Rows are points. The points of each table are mixes of a few directions, plus a little noise. Count the directions of each table, and those that both share. Where both have some left over, give the other angles between the two spaces (their principal angles), to ten degrees, smallest first.

First (5 x 3):
0.28, 0.34, -0.27
-0.18, -0.21, 0.16
0.41, 0.50, -0.37
-0.29, -0.35, 0.27
-0.22, -0.27, 0.21
Second:
0.23, 0.21, -0.31
0.07, -0.28, -0.55
0.03, 0.31, 0.31
-0.27, -0.65, -0.17
-0.09, 0.12, 0.40
-0.21, -0.03, 0.50
0.24, 0.32, -0.17
Directions: first 1, second 2, shared 1

First:
0.51, -0.07, -0.20, 0.12, 0.11, -0.02, -0.08, -0.25
-0.28, -0.20, -0.11, -0.06, -0.03, -0.24, 0.54, 0.12
0.41, -0.02, 0.14, -0.33, 0.12, -0.20, 0.01, -0.15
0.28, 0.15, 0.01, 0.25, 0.17, -0.13, 0.43, -0.30
0.41, -0.35, -0.15, -0.29, 0.03, -0.07, -0.29, -0.08
-0.07, -0.41, 0.45, -0.37, 0.08, -0.13, 0.33, -0.31
-0.35, 0.74, -0.10, 0.19, -0.18, 0.20, -0.42, 0.60
-0.15, -0.10, -0.11, 0.41, 0.02, 0.08, 0.31, -0.19
-0.77, 0.26, 0.07, 0.07, -0.32, 0.50, -0.81, 0.57
Second (7 x 8):
-0.09, 0.28, 0.30, 0.63, -0.22, 0.06, 0.06, -0.17
-0.26, -0.49, -0.69, 0.23, 0.06, 0.29, -0.07, 0.06
-0.07, 0.16, 0.44, -0.26, 0.47, 0.34, 0.14, -0.42
-0.10, -0.22, -0.21, -0.12, 0.20, 0.19, -0.01, -0.05
0.05, -0.31, -0.65, 0.25, -0.45, -0.27, -0.16, 0.49
0.21, 0.43, 0.51, 0.04, -0.20, -0.29, 0.02, 0.02
0.27, 0.14, 0.31, -0.71, 0.18, -0.26, 0.02, 0.08
Directions: first 5, second 3, shared 2; angles 60

First, 9 rows:
-0.02, 0.00, -0.02, -0.06, -0.02, 0.05, -0.04, -0.02, -0.03, -0.02, -0.03, 0.01
0.07, 0.01, 0.06, 0.16, 0.04, -0.14, 0.12, 0.05, 0.07, 0.07, 0.07, -0.02
0.21, 0.02, 0.19, 0.49, 0.13, -0.44, 0.34, 0.16, 0.23, 0.20, 0.20, -0.06
-0.04, 0.00, -0.03, -0.08, -0.02, 0.08, -0.06, -0.03, -0.04, -0.04, -0.04, 0.01
-0.66, -0.04, -0.57, -1.49, -0.38, 1.34, -1.06, -0.48, -0.69, -0.63, -0.62, 0.19
0.06, 0.00, 0.06, 0.16, 0.04, -0.15, 0.11, 0.05, 0.07, 0.07, 0.07, -0.02
0.16, 0.01, 0.13, 0.36, 0.09, -0.32, 0.25, 0.12, 0.16, 0.15, 0.15, -0.05
-0.02, 0.00, -0.01, -0.04, -0.01, 0.04, -0.03, -0.01, -0.02, -0.02, -0.02, 0.00
0.22, 0.02, 0.19, 0.51, 0.13, -0.46, 0.36, 0.17, 0.24, 0.22, 0.21, -0.06
Second:
0.11, -0.25, -0.22, -0.20, -0.01, -0.14, -0.09, -0.11, 0.10, 0.31, -0.06, -0.64
-0.07, 0.23, 0.46, 0.00, 0.04, 0.01, 0.06, 0.23, -0.10, -0.38, 0.00, 0.62
0.15, -0.05, -0.51, 0.45, 0.14, 0.35, -0.07, -0.42, -0.09, 0.47, -0.13, -0.43
0.19, -0.10, 0.10, -0.21, 0.15, -0.15, -0.08, -0.06, -0.01, 0.13, -0.15, -0.40
0.00, -0.08, -0.36, 0.21, -0.04, 0.10, -0.02, -0.21, 0.02, 0.22, 0.03, -0.25
-0.42, 0.24, 0.45, -0.05, -0.35, -0.12, 0.20, 0.49, 0.07, -0.74, 0.36, 1.19
0.20, 0.04, -0.03, 0.13, 0.22, 0.15, -0.06, -0.21, -0.12, 0.23, -0.21, -0.28
0.04, -0.38, -0.43, -0.24, -0.10, -0.22, -0.10, -0.12, 0.19, 0.37, 0.02, -0.78
-0.20, 0.28, 0.53, -0.02, -0.12, -0.05, 0.17, 0.38, -0.05, -0.59, 0.16, 0.95
Directions: first 1, second 3, shared 0; angles 90
